Each row of a before or after table is a point. The points were changed in one or more steps. Then noise was added and the rows were shuffled. The steps act on columns, c1 being the first. What was done? A step turns or swaps two columns, mirrors them in a line or flattens them onto one, adds a multiple of one to another, or multiplies or shifts one. Angles are multiples of 10 degrees, from the lower column toward the higher: turns from -170 to 170, lines from 10 to 170 but not 90. Use the fewest steps. Two steps may share a column if one is a turn and the other turns, adds or multiplies; they go together, in the order done. Otherwise the lowest column goes first.

Before (10 x 3):
[[-21   6 -30]
 [-18  22  23]
 [-99  69  16]
 [-71 -28  59]
 [  6  16 -31]
 [-44  30 -64]
 [-15  54 -55]
 [ 10  -4 -30]
 [-30 -20  33]
 [-18 -33   5]]
After:
[[  0 -23 -24]
 [ -2  18  66]
 [  3  33 -12]
 [ -3  70  13]
 [  0  -7  31]
 [ -2 -40   0]
 [  4  34  -3]
 [ -1  28 -16]
 [  0 -63  10]
 [  3  69  -6]]
Steps: multiply c1 by 0; turn c2 and c3 by 60 degrees

Before:
[[100 -17   8 -69]
 [-22  -6   8   9]
 [ -6 -12  -3 -22]
 [ -1  -5  19   0]
 [ 42  13  20  24]
 [ -3 -37   3  38]
 [-18  19 -27  14]
 [ 13 -27 -18  59]
 [-20 -25 -23  24]]
After, 9 rows:
[[-35 -59   9 -15]
 [-22  29 -80  11]
 [-21 -10  24  15]
 [110 -27  25 -52]
 [ 16 -18  -8  15]
 [  0  -7  58   1]
 [-44 -44 -54 -42]
 [  2  20  60 -48]
 [-30 -39 -71   5]]
Steps: mirror c1 and c4 in the line at 150 degrees; multiply c2 by 1.6; multiply c3 by 3

Before, 14 rows:
[[  3  42   4 -70 -32  -7]
 [ -8 -52   3  15 -71  11]
 [ -2 -31  62 -17 -54  23]
 [-21 -76  40  28 -89 -28]
 [-25  -6  26 -12 -66 -21]
 [-27   9 -12  18 -57  23]
 [-57 -40  -8 -39  -5  56]
 [ 31  -5  18  22  20  -1]
 [ 27   0  52  -7 -44  36]
 [ 20 -52  18 -41 -49  30]
 [-25  -2  12 -38 -50 -28]
 [  3 -57  10  39 -19  -3]
 [ 25  17 -33 -74 -43 -15]
 [-35  12 -37 -27 -12 -30]]
After:
[[  5  28  46 -24 -43  27]
 [  7 -36 -44 -12 -12 -21]
 [-52   1   9  13 -71   8]
 [-10 -25  20 -21 -66 -15]
 [ 21  21 -58 -58 -44 -10]
 [-49 -50 -20 -33  -6  38]
 [-31   4  53 -37 -54  15]
 [-55  12  24  33 -18  -3]
 [  4 -28  -5  21 -57  17]
 [  1  31  25  14  21  -2]
 [-49  29   4 -45 -48  21]
 [-78  -8  47  13 -88 -19]
 [ 42  -4 -21 -67 -32  -5]
 [ -6 -25  -2 -40 -50 -19]]
Steps: mirror c1 and c2 in the line at 40 degrees; turn c3 and c4 by -20 degrees; multiply c6 by 0.7

Before (14 x 8):
[[-40 -42 -43  27  45  10 -51 -61]
 [ 15  64  22 -22 -40  57  35  23]
 [ 20  20 -49 -46  42 -44  13 -34]
 [-12  56  22 -30  -4  26 -63 -52]
 [-42  42 -44  10  35 -18  22  35]
 [-48  -6 -49 -40  55  51  40 -59]
 [-23  40 -56 -13  10   5 -44   1]
 [  4 -36 -57   4  60 -39 -63   5]
 [ -9 -11  32 -48 -33  32 -64  -1]
 [-47  16   2 -16 -48  32  40  -4]
 [-11 -33 -54  13 -13  -1  -8  11]
 [-17  25   2  36  10 -39   9 -29]
 [ -8 -22  11 -54  33  12 -29  26]
 [-11   8 -63 -45 -20  -3 -18  22]]
After (14 x 8):
[[-41  57   5  10  -2  18  51  37]
 [-46  29  19 -37  47 -13  58 -78]
 [-10  37 -52 -29 -42 -25 -42 -52]
 [ -7  -7 -40 -41 -21  16  56  17]
 [-10 -37 -28  15  10   8  49   8]
 [ -8 -29 -48 -53 -18  22 -51 -22]
 [-21  36 -62 -16 -17   5  40  -4]
 [ -8   8 -24 -53  38  27 -22   8]
 [-41  -3 -62  29  61 -43  25 -50]
 [ 14  25  40 -22 -75  55 -11 -30]
 [ 22  41  -3 -49  22 -59  51  15]
 [-50 -18  39 -17 -46  18  10 -32]
 [  6  10 -79   2  73 -24  33  31]
 [-16  27  14  33  -7 -48   1   9]]
Steps: turn c2 and c5 by -40 degrees; turn c3 and c7 by -70 degrees; turn c6 and c8 by -50 degrees

Before:
[[ 24  -2  31   1  -8   3 -12  12   0]
 [-16   6  -2   7  16  33   7 -26  30]
 [ -8   5  26  -3  -4   7  23  -1   6]
 [-25  20   0  -8  11  32  16 -22  10]
 [-30  -9  -2  14   5  -2  -4 -16  -9]
 [ 22  -3   0   3  44  17  15  25  -3]
 [-23  12  -9   7 -25   3 -18  19   3]
 [-50  18  17 -12  14   6 -24 -24  10]
 [-34  -2   8  29  -6   7 -20 -11 -20]
 [  7   7  -2 -20 -18   7 -21 -25   4]
 [ 14  63 -10  21  -6   4  18 -14 -21]
 [ 21  30   8   4  -5 -19  13  27  20]]
After:
[[   6    4  -17   31  -20    8  -20  -10    3]
 [  15   51 -119    6   -4    2   18   25  -22]
 [ -24    8  -41  -22  -27    2  -17    2    3]
 [ -50   22   16   27   14    7  -24   -2   10]
 [  21    0    3  -26   45   15   13   -3   -4]
 [  -7   18   60    1   -5    7   23   -3    5]
 [ -30   -9    7    9    5   -2   -4   17   -9]
 [ -25   17  -31   22   11   31   17    1    8]
 [  24   11   84  -13   -8    1  -13   -4    0]
 [  20   33  -24  -28   -3  -20   12   -7   21]
 [ -14    5  -13   22   19   33    6   16   29]
 [ -34    4   26    0   -6    7  -20   30  -19]]
Steps: turn c2 and c3 by -30 degrees; multiply c3 by 3; turn c4 and c8 by 110 degrees

Before:
[[ 15 -11 -21  15  48  25 -10  54 -47 -10  -9]
 [ -2  19 -31   5 -14  27 -25   4  12  40 -40]
 [ 15  39  26  15  -7 -14  -6  30 -46  26 -17]
 [ 29  16  28 -33 -20   6  16  11  30   7  27]
 [ 36  30 -35  10  -1  16  -4 -19 -20  -3  -8]
 [ 27 -25 -18  11 -31 -14  33 -18   0  -2  -9]
 [ -2   7  10   9 -54 -45 -35 -13  48 -34 -35]
 [ 62  -9 -23 -35  -2 -21  -9  23  24 -10  37]
 [ 12  72 -37 -17  -4 -11 -25  68 -26 -18  38]]
After:
[[  36   41  -23    2   -1   11   18   -8  -20  -13  -24]
 [  14   80  -10  -24   -4  -17  -73  -15  -25    5  114]
 [  13   -3  -23   -2   47   10  -55   -1  -45  -17  -27]
 [  62    0  -26  -27   -3  -13  -23   -4   25   24  110]
 [  -3    3   12  -23  -56  -30    8  -36   48  -25 -104]
 [  30    6   33   -9  -20   14  -10   18   30   32   81]
 [  26  -16  -27    4  -33  -14   25   30   -2   -9  -26]
 [  -3   27  -21   38  -14   31  -10  -26   12   14 -121]
 [  16   27   38   30   -9  -31  -30    0  -45    0  -51]]
Steps: turn c2 and c3 by 20 degrees; turn c4 and c10 by -60 degrees; add 0.3 times c9 to c6; turn c7 and c8 by 80 degrees; multiply c11 by 3

Before (12 x 12):
[[-16 -25  -7 -31  13 -24  -6 -22  13  52  21 -52]
 [-50   6  28  28  -6  14  30  27 -23   8 -10 -33]
 [-28 -25   5 -11  -9  17  20  66  78 -38  12  32]
 [ 37 -63 -65 -55 -41  37 -22  -8  19 -36   8  -2]
 [-47 -21  -7  22  55 -26   7  25  -9  42  -8   9]
 [ 12 -10   2  14  31  56  46  57  71  -7 -12  17]
 [  6 -99 -22 -24  -2  82  26   1  56 -48  30  15]
 [  6 -32  -5   5 -26  -3  -9 -56  23  29   3   3]
 [ 22 -71 -29 -43 -48  49 -98 -41  42  -5   3 -27]
 [-23 -36 -24   9  29 -31  -3 -62  31  13 -35 -48]
 [-59   3  35 -28  -1  16  28  17  -6  38 -47   1]
 [ -3 -55  20   5  -6 -20   9  28  23  30 -31 -19]]
After (12 x 12):
[[ -28  -25    4  -11   77   17   21   89  -10  -39   14   32]
 [ -48    8   28   26  -23   13   44    6   -7    6  -11  -35]
 [ -14  -24   -7  -31   13  -24   -9  -60   15   53   22  -52]
 [ -58    2   35  -29   -6   17   44   16   -1   38  -46    1]
 [  37  -64  -65  -55   22   37  -55   -8  -39  -36   10   -1]
 [  21  -70  -30  -43   42   48 -111  -61  -47   -7    1  -27]
 [ -23  -35  -25    8   31  -31  -15  -96   28   13  -36  -49]
 [   5  -32   -5    7   25   -3  -12  -53  -25   28    3    4]
 [ -46  -21   -7   22   -9  -27    5   31   56   44   -7    8]
 [  12  -11    1   13   72   57   47   71   32   -7  -11   17]
 [   5  -99  -20  -23   57   83   13   12    2  -49   30   17]
 [  -4  -54   19    5   23  -20   19   13   -8   30  -32  -20]]
Steps: add 0.5 times c3 to c7; swap c5 and c9; add 0.7 times c12 to c8

Before, 14 rows:
[[ 24 -20 -35  44   1 -13  61 -40 -33 -53  17  25]
 [ -5 -17 -10  44   8   7  25 -44 -67  26 -40  -9]
 [ 17 -50  10 -53 -56 -42  14  12  20 -68  15 -75]
 [ 14 -31  12  31  54  13  25 -31 -73 -36  37   5]
 [-14 -35 -11  27  23 -12  -9 -43 -41   4  -3  51]
 [-28  40 -20  24 -37  46 -72  19 -11 -26 -13 -47]
 [ 11  20 -19 -25 -11  43 -35 -48  28 -17   6 -68]
 [ 23   8  23   2 -19  27 -51  19  46 -30 -99 -86]
 [-12   7   0   3 -11  84 -61  -6  36 -12 -68 -14]
 [  9 -45 -22  34  -2  64 -21  14  23  24 -45 -44]
 [-18  17  -9   6  39  33  40   2 -25  18 -16   9]
 [-27 -24  44   2 -45  11  24 -25  23 -57   7 -70]
 [-19 -36 -16  11  25 -46  22 -27  36 -55  28 -57]
 [ 30  30  28  30 -47  23 -71  14  51   9 -14 -34]]
After, 14 rows:
[[ -1 -18  -9  48  31   7  21  58 -65  23  28 -24]
 [  0 -55   6 -53 -45 -44  17  31  21 -64  23  66]
 [ -5 -39 -25  32  30  62 -23   9  20  23  31  40]
 [  0  33  29  30 -26  26 -71  -4  52  12  44  33]
 [  6  36 -21  21 -14  42 -72  20 -13 -24  35  47]
 [  0  19 -24 -24 -14  48 -32  70  30 -19   4  18]
 [ -5 -23  49   2 -41  12  27  61  21 -56  23  36]
 [  4   4  29  -1  49  29 -50  22  43 -29  87  79]
 [ -4 -23 -32  42  -9 -15  64  28 -34 -57 -10 -48]
 [ -4  17 -13   7  40  36  42   2 -23  21 -18  -5]
 [  0 -33  15  28  13  16  25  43 -73 -31 -63 -20]
 [  3 -37 -14  14   0 -43  21  44  33 -64 -39  26]
 [ -2   9   5   4  32  81 -60   0  32 -11  58   8]
 [  0 -34 -15  25  24 -11 -10  11 -39   8 -13 -70]]
Steps: multiply c1 by 0; mirror c5 and c11 in the line at 160 degrees; turn c8 and c12 by 140 degrees; add -0.3 times c9 to c8

Before (10 x 14):
[[-30 -12  -6 -27   3  53 -39  36  16 -52  10 -30  13  69]
 [ 30  15  -3 -21  -8  16  -9  20 -13  -1  22  16  45 -28]
 [ 22  32  29  -4  26 -24   8  56   2 -34 -81 -20  14  -9]
 [-27 -10   6 -61  -4 -18 -31 -12  26  31 -19 -22  -5 -25]
 [-36   2  15  22   1 -27 -15  59 -38 -53  -7 -21 -31  16]
 [  7 -18  35  16 -32  55   9   6   1  38 -39 -44  40 -27]
 [ 14 -30  48 -13  37  15  23  23 -10  13  13  17 -41  53]
 [-26  23  33   9   6 -32  17  64  20 -11 -16 -40 -47  11]
 [-38 -12  35   8  32   9   6   3  39  -8   4  -1 -15  39]
 [  1 -64  -9 -19 -22  27  26  19  35  33 -75 -24  -1 -16]]
After (10 x 14):
[[  -7  -27  -42   -6  -44  -15   23  -46   43  -12   14   19   13   54]
 [   7   23  -34   22  -12   20   13  -92  -83   48  -15  -36  -18   14]
 [ -10  -16  -43  -56   27  -13   10   18   21  102  -42  -43  -39  -23]
 [ -26   29  -25   22  -31    8    7  -46   61   -6  -79  -24  -60   -6]
 [  14  -11    7  -35   -3  -49  -39  -27  -95  -12    9  -30  -42   68]
 [   5  -14   -7   47    2  -46  -32    6  -83   63  -19  -22   18  -20]
 [ -33  -61    5  -15   17  -29   26  -20  -10   68  -74  -24  -14  -16]
 [ -17   13    3   -3    8  -25   -8   10   87  -26   20   12  -54  -28]
 [   1  -12  -28  -14  -38    3    6  -11 -119   -9    5   -3    8   41]
 [  73    4  -16   16   -4   32  -13  -79  -89  -22   -7  -21  -25   17]]
Steps: multiply c1 by 3; turn c1 and c9 by 110 degrees; turn c3 and c5 by -170 degrees; turn c4 and c6 by 120 degrees; multiply c8 by 1.3; turn c8 and c13 by -140 degrees; add -1.5 times c12 to c10

Before, 13 rows:
[[-36   4 -41  -9  53  17 -10   1  11  12   7  18  37  45 -44 -29  -1 -17]
 [ -3 -28  13  18 -16 -32 -35 -25 -33  35  -1  20 -17  31 -25 -14 -24  19]
 [ 34  25 -29 -42   7 -53  18  21  -5  37 -18  -4 -32  45  12  27 -24 -10]
 [ 27  -1 -16  11   0  -1 -10 -49  -7  -9   1   9  19  35  36  29 -27  55]
 [ -5  43  24 -32  31   0 -32  -6   6  26 -11  12 -43 -13  39  20  21  59]
 [-15 -28 -13 -34  -7 -14  17  11  -3 -19 -37 -37 -10  50 -34  15 -20  60]
 [ 29  35  32  10  47 -40  26  10 -56  53   9  -6   0   8  24 -33  -4  22]
 [-43 -17 -28  24 -22  19 -25   0  20  -4 -35 -49  26 -12 -39 -43  32 -19]
 [-21 -11   0 -11  51  21  -1 -41  10  38 -50  23  -4 -16  18   3  -6  -3]
 [ 26   3 -30 -23  15  12 -26 -18 -64 -15 -14 -28 -12  38  39 -22 -14  39]
 [-34  10   6 -31 -13  17 -21 -33  12   7 -29 -34  14  -1  13 -40  10   6]
 [ -8 -14  14 -28  30  15   3 -22 -60 -23   3  10   2  -7 -33 -49  30   8]
 [ 17   3 -14 -38 -14  21 -37  19 -41 -11  16 -40 -13  23 -40 -13 -43  -4]]
After:
[[  27   12    8   12   -9    0  -10  -33   -5    0    1  -49   42   35
    37   30  -27  -19]
 [ -35   -7   26  -30    9   17  -21  -21   12   13  -29   30   29   -1
    13  -39    9   -8]
 [  -9   14  -25  -27  -24   14    4  -17  -59  -29    4   37   13   -7
   -33  -49   31    5]
 [ -43   11   74   24   -3   19  -26   13   20   22  -33  -62   22  -12
   -37  -43   33   15]
 [  35  -25   34  -43   37  -53   18    3   -6   -8  -19  -81  -38   42
    12   28  -25   -8]
 [ -22    8  -22  -11   38   21   -1  -36   10  -51  -50   -8   18  -17
    17    2   -5    6]
 [ -35   -6   24   -9   11   16   -9   20   10  -53    9 -121   31   45
   -44  -30   -2    1]
 [ -16   37   47  -33  -19  -14   17    5   -1    7  -37  -25  -14   49
   -33   14  -22   -6]
 [  -2   27  -35   19   34  -31  -35  -30  -34   16   -2   29   -3   31
   -24  -14  -24    9]
 [  26    5   56  -22  -16   12  -27  -22  -63  -16  -14  -74   -1   38
    38  -21  -13  -14]
 [  28  -26  -27    9   54  -40   26    8  -58  -47    8   92   -5    7
    24  -33   -4  -24]
 [  17   -5   52  -37  -11   20  -37   11  -43   14   17  -27  -21   24
   -40  -15  -43    1]
 [  -4  -26  -34  -33   26   -1  -32  -28    6  -31  -11   64  -34  -15
    39   21   20  -41]]
Steps: multiply c18 by 0.4; turn c2 and c18 by -150 degrees; multiply c3 by 3; turn c3 and c12 by 110 degrees; turn c5 and c10 by -90 degrees; turn c8 and c13 by -30 degrees

Before, 9 rows:
[[ 33 -14 -25 -21 -18  10 -26  35  75  -1 -58 -68 -13 -19  61  70 -43  -4
  -33  -1]
 [ 31  11   3  -6  43   3   7 -75 -39  10  -4  21 -32  52 -38  45  33  17
   43 -19]
 [ 34 -45   2 -13  20 -52 -41  -5  38  28 -26 -62 -47 -52  41  59  16 -26
   -1  32]
 [  9 -75  12 -35  30  -6 -34  29  14  41 -20 -46   7 -25  42  26  17 -34
   36   8]
 [-33  56 -59  43 -35  30   5 -20  -7 -41 -16  -2  -6 -12 -16 -27  23  28
   52 -58]
 [-28 -12 -47  56 -39  38  17 -14   0 -36 -11  13 -13  -5 -16  15   6  21
   26   6]
 [ 39  33 -12 -13  20 -13  14 -39 -80  41  57  30 -73   4 -52  65 -23 -39
  -26  -8]
 [ 53  -5 -52  20 -57  27  23  -7  48 -36 -19 -23   0 -60  -9   3 -35  15
  -51 -37]
 [ 84  36 -27 -13   1 -13 -10 -64 -61  43  41  61 -47  12 -25  30 -35 -23
   39  32]]
After:
[[ 56 -11 -27 -15 -22  -2  -6  79  78  -3 -65 -59 -11 -25  64  70  11 -10
  -17  22]
 [-10 -31  56 -25  35 -43  -3  77   8  38 -28 -47   9 -21  38  24  20  21
   15  34]
 [ 70  -9 -33 -15   1 -17  23 -17 -66  39  47  60 -42   9 -30  32  54  25
   12  23]
 [ 31   2  -3 -10  22 -44   2  15 -77  42  52  32 -69  -8 -56  64  21  32
   -2 -15]
 [-36  -7 -92  46 -44  30 -55  32  -5 -37 -10  -3  -4  -5 -17 -17 -20 -37
   19 -26]
 [-22  11 -14   3  38  12 -12 -26 -42   9  -9  25 -31  52 -31  43  48  -3
   15 -19]
 [  2 -14  23  -7  23 -13  19  40  33  22 -28 -68 -47 -53  38  55  33  63
   -2  54]
 [-21 -41 -26  57 -44  16   7  39  -3 -29 -13  14  -6  -5 -19  13 -19 -50
   18  -9]
 [ 63 -38 -41  22 -51   2 -30  49  41 -41 -20 -27   4 -57  -5   9  32 -34
  -18 -37]]
Steps: turn c1 and c17 by 60 degrees; add -0.5 times c11 to c2; turn c2 and c3 by -50 degrees; multiply c18 by 1.3; turn c6 and c18 by -110 degrees; turn c7 and c20 by -70 degrees; shift c8 by 50; multiply c19 by 0.4

Before, 14 rows:
[[-16  30 -27  22 -10 -49 -18 -54 -45 -62  30  -5 -47 -35 -15  -7  19  23
   23  35  -1 -20  11 -28]
 [ 75  22  17 -28 -15   7   2  16 -27 -20   3   2  57   8  42 -34 -67  72
  -17 -23  -1  82 -46 -67]
 [ 46 -56  13  61 -27  40 -22  -4  18 -11 -24  -1   0 -15 -48   5  29  -9
   58  58  59  27  38  57]
 [ 26  -5  10  34  -4  10 -39  34  15  30 -44  20 -35 -20 -27  81  39 -39
   45  40  68   8   6  22]
 [ 16 -25  17  -3 -23  44  15  20  18  37 -31  65 -14 -61  29  17  32  23
   37  27  34  28  39  38]
 [ 15  30  19 -13  18 -17   9 -77 -18 -17 -11 -30  73  34  57 -24 -51  71
  -66 -35  15  55 -45 -15]
 [ 17   6   5 -23  31 -53  30  -9  10 -18  18 -44  14   4  21 -53 -40  63
  -48   7 -31  65 -81 -13]
 [ 55  16   9 -18  76 -16 -28 -23 -35 -16  -7  -4  35  69  56 -54 -24  80
  -31  -1 -40  71 -33 -13]
 [ 71   6  47   8  20  29  56  28  20 -25  14  49  22  11  32  -7  21   3
  -16 -42  37  60  -5  -3]
 [-39  11  -5  49 -32 -15 -29   4 -64   8  57   8 -37 -13 -30   0  -5  14
  -22  10   1  23  16  18]
 [ 15  53 -56  34 -15   0  14  11 -60  -8  19 -14  -8 -53 -35  24  14   5
   21  19  -7 -26  20  57]
 [ -7  39 -59  23 -17 -43 -56 -40 -37 -49  17 -34  -6 -42  11 -14  20 -18
  -38  31 -38  70   0   6]
 [ 57 -46 -34  53 -21  41   0  16  45  12  -9  22 -58 -23 -15  84  21  24
   29   5  43  24  61  31]
 [-17  -3 -59  23  11 -19 -47 -16 -60 -40  75 -18   4 -50   8  20  35  35
    2  36  28  19 -33  20]]
After, 14 rows:
[[-16  -3 -59 -48  11 -18  52 -17 -59 -40  62  31   3 -49   6  14  36  39
    2  36  18  19 -34  19]
 [ 75  22  15  26 -14   8  -2  15 -28 -20  69  51  57   7  41 -23 -66 -25
  -17 -24  -1  82 -47 -66]
 [ 70   5  47 -11  21  29  -8  29  20 -24   8  99  22  10  31  -4  19   7
  -15 -43 -68  60  -5  -3]
 [ 55  17   9  20  75 -15 -13 -23 -33 -16  69  46  35  68  55 -38 -25 -41
  -30  -1  48  71 -33 -13]
 [-39  10  -5 -67 -34 -16  20   6 -63   7  32  58 -38 -11 -31   0  -6  24
  -22  10  22  24  16  17]
 [ 55 -46 -34 -47 -22  40  33  15  46  12   8  74 -57 -22 -15  59  21 -34
   28   5 -27  24  60  32]
 [ 15  53 -55 -37 -15   0 -15  10 -61 -10   7  37  -8 -53 -35  16  14   3
   20  20  -6 -26  19  54]
 [ 15 -25  18  13 -23  44  17  21  19  36   6 115 -14 -62  28  12  32 -37
   36  28 -33  27  39  38]
 [ 16  31  20  16  18 -17   7 -78 -17 -16  58  21  73  33  57 -16 -52 -41
  -66 -36 -16  57 -44 -16]
 [ -7  38 -59 -27 -18 -42   7 -40 -36 -49  -9  17  -7 -42  11 -10  20  16
  -39  32  66  71  -1   6]
 [ 48 -56  13 -50 -28  41  60  -3  18 -12 -31  50   0 -14 -48   5  29 -34
   58  59 -21  27  37  58]
 [ 26  -5  11 -18  -6   7  77  33  15  31 -60  69 -34 -20 -26  57  39 -27
   46  38 -15   8   6  23]
 [ 17   7   5  16  31 -52 -43  -8  11 -19  66   7  13   5  20 -36 -40 -10
  -49   8  -2  65 -81 -13]
 [-17  30 -26 -31  -9 -49  11 -53 -44 -61  29  45 -46 -36 -15  -4  20   6
   24  36  15 -20  10 -28]]
Steps: turn c4 and c11 by 160 degrees; turn c11 and c18 by -120 degrees; turn c7 and c21 by -130 degrees; shift c12 by 50; multiply c16 by 0.7

Before:
[[ -7 -32  15  18  11 -22  47 -18 -10  77  31  11  22  15  -6 -30  24 -60
    0 -26 -13  65  -2 -34  64 -31 -14  30  25  30 -18 -86]
 [ 12   5 -65 -16  41 -19  -1   7   8 -21   5  64  31  34  27  20  27  52
  -64 -29   4 -33 -31 -17 -43 -23 -32   5  39   3  10  68]
 [ 29 -18  31  13 -10 -46  80   0 -17  44  33  15  19 -47 -53  24  18 -14
   21 -30  18  64  -6  -8   3   2  17   4  -4  15 -17 -60]
 [ 43   8  34  33  26 -49  32  -3  19  43 -19  32  13  -7 -11 -14 -22 -47
   37 -26   6  10  25 -21  21  -8  30 -26  32 -11   8 -25]
 [ 15  12 -43  11 -13  14 -28  68  17 -20 -36  40   4  63  29 -16  42  71
  -55 -16   5 -23 -45  35 -14 -38   0   9   7 -61  -7  97]
 [-16  42 -23 -19 -10 -19 -27  52 -24 -38 -10   6 -28  50  63  41  36  53
  -53  26  16  -7 -18  33 -14 -76 -57 -30   0  -5   9 121]
 [-44   9 -12 -31   2 -15 -60  -5 -41  -3  -1  64   0  28   2 -14 -30  62
   34 -48 -19 -82  22  40  54  11 -28 -12 -27 -27 -54  73]
 [-30 -19  51  47   0  16  62 -42   0  10  -1   7  30 -20 -42   8  32  -6
   10 -11 -29  30  23 -40  26 -20 -27   6  34  15 -13 -37]
 [-15 -32   3   8  -5 -31  -6  -8  -5  50   0  16  31 -33 -55   2 -14 -16
   27  -2 -23  41  12 -19  21 -13  20  33  32  15  46 -49]]
After:
[[  2  40 -20 -32 -12 -19 -26  53 -25 -78 -11 -15  -7  49  58  41  36 -13
  -63  26  15  -7 -16  34   4 -76 -58 -27   1  -6  16 121]
 [-27 -19  31  19 -11 -45  80   0 -19  33  35  18  14 -47 -51  24  17  33
   33 -30  19  66  -5  -6 -14   2  16   3  -6  15  -7 -62]
 [-59   3 -65 -21  41 -18   0   6   7 -69   6 -19  67  34  24  20  28   6
  -35 -28   7 -33 -30 -17  -4 -23 -36   6  41   5  44  67]
 [ -6 -32   2  16  -2 -32  -5  -9  -4  36  -1 -23  13 -34 -52   4 -15  38
   38  -2 -21  40  11 -19  52 -13  20  32  32  14  -3 -49]
 [  9 -18  49  53   0  15  63 -44   1  12  -2 -31  23 -20 -33   9  32   9
   26  -9 -27  30  26 -39  -5 -20 -26   5  31  16 -28 -35]
 [ -6 -32  16  18  12 -20  48 -19 -11  97  29 -10  24  18  -4 -28  23  45
   15 -29 -14  63  -1 -35   4 -31 -13  29  24  31 -67 -87]
 [-39  11 -44   5 -14  12 -28  70  17 -97 -37  -8  37  65  31 -17  39  12
  -41 -18   8 -21 -44  34 -10 -38  -2  10   6 -62  11  97]
 [-35   9 -14 -31   2 -15 -59  -5 -42 -79  -3 -71  -3  27  -2 -13 -31  24
   36 -46 -18 -82  23  39 -31   9 -29 -10 -31 -26 -69  75]
 [-49   8  34  36  26 -52  31  -4  17  71 -20  21  -3  -5  -8 -16 -25  20
   40 -25   6   9  24 -21  14 -10  29 -28  32 -12 -17 -23]]
Steps: turn c1 and c12 by 120 degrees; turn c4 and c15 by 10 degrees; multiply c18 by 1.3; turn c10 and c18 by 70 degrees; add -0.3 times c20 to c13; turn c13 and c19 by 30 degrees; turn c25 and c31 by -70 degrees
